Each row is a point. The points of each table are mixes of a few directions, plus a little noise. How many directions does each table use, and how many do they share? Where both have some left over, give the other angles between the two spaces (their principal angles), to ten degrees, smallest first.

First, 5 rows:
[[ 0.04  0.60  0.40]
 [-0.04 -0.66 -0.41]
 [-0.05 -0.82 -0.54]
 [ 0.03  0.64  0.43]
 [ 0.01  0.26  0.17]]
Second (4 x 3):
[[-0.92 -0.06 -0.14]
 [-0.02 -0.51 -0.34]
 [ 0.41  0.54  0.40]
 [ 0.55  0.01  0.09]]
Directions: first 1, second 2, shared 1

First (10 x 8):
[[ 0.04  0.47 -0.38  0.45 -0.18  1.03 -0.42  0.01]
 [ 0.08 -0.63  0.19 -0.43 -0.26 -1.12  0.36  0.24]
 [-0.26  0.25  0.44 -0.10  0.89  0.04  0.15 -0.49]
 [ 0.20  0.30 -0.64  0.50 -0.71  0.96 -0.49  0.31]
 [-0.20  0.47  0.17  0.15  0.67  0.59 -0.09 -0.42]
 [-0.04 -0.63  0.46 -0.57  0.16 -1.34  0.52  0.03]
 [-0.04  0.20 -0.03  0.12  0.12  0.33 -0.10 -0.10]
 [-0.14  0.05  0.28 -0.12  0.47 -0.14  0.14 -0.25]
 [ 0.12 -0.37 -0.04 -0.17 -0.38 -0.52  0.12  0.25]
 [ 0.23 -0.13 -0.44  0.17 -0.78  0.16 -0.21  0.41]]
Second (10 x 8):
[[ 0.01  0.04  0.16  0.13  0.62 -0.24  0.45  0.03]
 [-0.03  0.16 -0.27 -0.09 -0.19  0.18 -0.06 -0.17]
 [ 0.07 -0.46  0.17 -0.16 -1.41  0.29 -1.18  0.33]
 [ 0.03 -0.08  0.25  0.12  0.37 -0.22  0.24  0.12]
 [ 0.12 -0.38  0.87  0.35  1.04 -0.71  0.57  0.47]
 [-0.03  0.17 -0.31 -0.09 -0.19  0.21 -0.06 -0.19]
 [ 0.10 -0.56  0.38 -0.08 -1.17  0.11 -1.06  0.45]
 [-0.12  0.63 -0.84 -0.19  0.07  0.39  0.31 -0.62]
 [-0.07  0.38 -0.41 -0.05  0.37  0.10  0.43 -0.36]
 [-0.02  0.12  0.00  0.08  0.47 -0.13  0.37 -0.07]]
Directions: first 2, second 2, shared 0; angles 40, 60
